Each point is reached from the start by the listed moves, each made once or not at all, plus a little noise. Say if it took an odd or an even number of moves. Then give how often each move was made.

Moves:
(1): [ 41.6 -14.0]
(2): [10.9 23.7]
Start: [-10.7  21.9]
Points:
[-10.0  21.5] -> even (0, 0)
[31.6  8.2] -> odd (1, 0)

Moves:
(1): [ 28.9   0.3  -7.2  -8.9   7.0  -6.3  -8.5  -8.7   2.9   1.0  -7.5  -3.7
  12.6 -12.3]
(2): [-2.1 41.7 -0.9 -1.0 -2.1 11.4 -7.3 -3.6 12.3  8.7 -5.8  8.4  1.1 12.8]
(3): [26.1 -2.4 40.7  5.4  4.1 22.3  1.0  5.8 11.6  0.9 -0.9  2.7  2.9 -3.9]
(4): [ 13.3   1.2  -7.2  50.1  -6.8  -2.4 -19.8  17.3  -8.9   0.2   9.0   6.6
 -11.0  -2.3]
(5): [ -0.7  -1.2  -1.4  10.8  55.7 -21.8  -0.3 -11.5  -2.6  -2.3  -1.7  -4.9
   8.8  14.5]
(6): [-14.6  -5.1  -9.6  17.0   9.1  41.5   0.6  -3.7   2.1  -1.8 -16.3  -5.4
   8.5  -1.6]
(7): [ 5.5  8.8 -7.5  1.8  0.6  2.8 26.5  9.8 -6.5  3.4 13.4 -8.4  8.4 -4.3]
(8): [-14.3   5.2  -3.3 -11.5  18.1   9.8  -9.8  38.5  -7.6   3.7  -4.1  -7.0
 -10.3   7.3]
(9): [ -5.2  -6.3   2.9   3.5  -2.9 -11.5  -1.7  14.1  34.6   2.4   1.0  -4.5
   8.8   3.0]
(10): [  0.1  -2.9   4.7   6.2  -3.0  -5.3   0.7  -6.2  -3.4  50.9 -14.0 -11.1
 -14.2  -5.4]
(11): [ -2.4   0.3   1.0  -7.4   7.3   7.4 -12.5  -4.4  -1.1   8.2  32.8   0.6
  -1.2  -1.6]
Start: [  8.1   5.8  -5.3   2.3 -29.4 -14.8  11.7  20.7   8.1  -0.9   4.0  -3.5
 -13.9  -3.7]
Points:
[  4.8  42.6 -21.7  93.4  19.8  -0.7  10.4  32.3  33.8  57.8 -10.4 -23.6
  -3.8  11.9] -> odd (0, 1, 0, 1, 1, 1, 1, 0, 1, 1, 0)
[  5.9   4.8  -7.5   9.6  34.3 -26.2   4.2   2.7   4.8   2.2  35.2   0.3
  -3.6   9.9] -> even (0, 0, 0, 0, 1, 0, 0, 0, 0, 0, 1)
[ 35.9  -1.4  14.4  94.9  27.4  12.0  19.8  47.9  36.6  53.0  -7.4 -24.3
  -0.2  -6.9] -> odd (0, 0, 1, 1, 1, 1, 1, 0, 1, 1, 0)
